Every row gives one point. Examples show where two turns around zero, p and q, send a point. Where does a point land after both, in the order given? Backwards means that the second turn is done in reverse. Each puzzle has new turns, and all numbers are rounded.

Turn p:
[56 -1] -> [48 28]
[-61  -7] -> [-48 -38]
[ 6 37] -> [-14  35]
[ -1 -28] -> [ 14 -24]
Turn q:
[ 1 46] -> [-31  34]
[-24 -59] -> [ 23 -59]
[23 12] -> [ 9 24]
Where do these land?
q, then p: [25 56] -> [-47  39]
p, then q: [-23  -5] -> [ -1 -23]
q, then p: [ -1 -51] -> [ 49 -15]

Turn p:
[46 43 28] -> [ 27 -45 -45]
[-33   1  37] -> [ 27 -14  39]
[ 18 -16   0] -> [-21 -11  -5]
[-31 -28 -65] -> [-32  69  11]
Turn q:
[17 29 34] -> [-40 -11 -23]
[ 26 -48  -4] -> [ 4 53 13]
[ 28 -17 -33] -> [ 28  33 -16]
[-71  36   3] -> [  8 -75  26]
Where do these land?
p, then q: [ 21  17 -33] -> [ 36 -14 -18]
q, then p: [ 24  38 -14] -> [-25  36 -16]
p, then q backwards: [49 20 -4] -> [20 49 -6]
q, then p: [  4  20 -22] -> [-23   8 -17]
p, then q: [-53 -29  45] -> [-72  13  17]
q, then p backwards: [-45 -65  27] -> [-65 -49  19]

Turn p:
[56 -6 51] -> [ 13 -75  -3]
[  4 -35 -18] -> [-22   1  33]
[-32  37 -53] -> [-22  60 -33]
[-28   4  20] -> [32 13  3]
Turn q:
[ 52 -14 -18] -> [ 20 -12  52]
[ -5 -30 -30] -> [ 30 -30  -5]
[ 59  -8 -25] -> [28 -5 58]
[-15   7 -23] -> [ 22   6 -16]
[-49   6  54] -> [-56   4 -47]
[-43  38  42] -> [-44  36 -43]
Where do these land?
p, then q backwards: [ -9 -66  12] -> [ 67 -11  -2]
q, then p: [  7   1 -29] -> [-10 -27  -7]
p, then q: [ 40 -10 -15] -> [ -3 -28 -34]
p, then q: [-74  22  52] -> [ 9 40 83]
p, then q backwards: [-14  20  -4] -> [-16  17  -8]
p, then q: [ 50  33 -16] -> [ 41 -30 -35]

Turn p:
[14 43 39 47] -> [ 60   9 -45  -7]
[-17 -18  -6 -11] -> [-13   7  23   6]
[ -6 -35 -10 -73] -> [-49 -31  42  39]
[-25  14  14   6] -> [28  6 15  1]
[ 58   1  37 -12] -> [ -4 -22 -54  39]
[-2 -4 21 54] -> [ 26  45 -25  -7]
[-21   0 -95 -12] -> [-49 -16  44 -71]
Turn q:
[ 1 -9  0 54] -> [-22 -43 -11 -23]
[-37 -15   4   1] -> [-31   0  23  12]
[ 14  -7 -47  50] -> [ 16 -60  13 -31]
[-23  32   0  28] -> [-22   3   9 -42]
[-23  11  17 -66] -> [ 2 64 17 31]
[ 69 -13  25 -68] -> [ 58  36 -51  54]
Where do these land?
p, then q: [ 94 -12  13  30] -> [ 35 -36  83 -24]
q, then p: [-41   2  31   1] -> [36  5 36 -8]
q, then p: [-32  -2  29  29] -> [11 10 50 -1]
p, then q: [  8  18  11 -10] -> [  7 -21  -4  11]
q, then p: [-16  -3   2  36] -> [-10  10  33  17]
q, then p: [  6 -29  -6 -11] -> [ -1  26 -18  -5]
q, then p: [-20  27 -81 -75] -> [ 52 -30 -84  53]
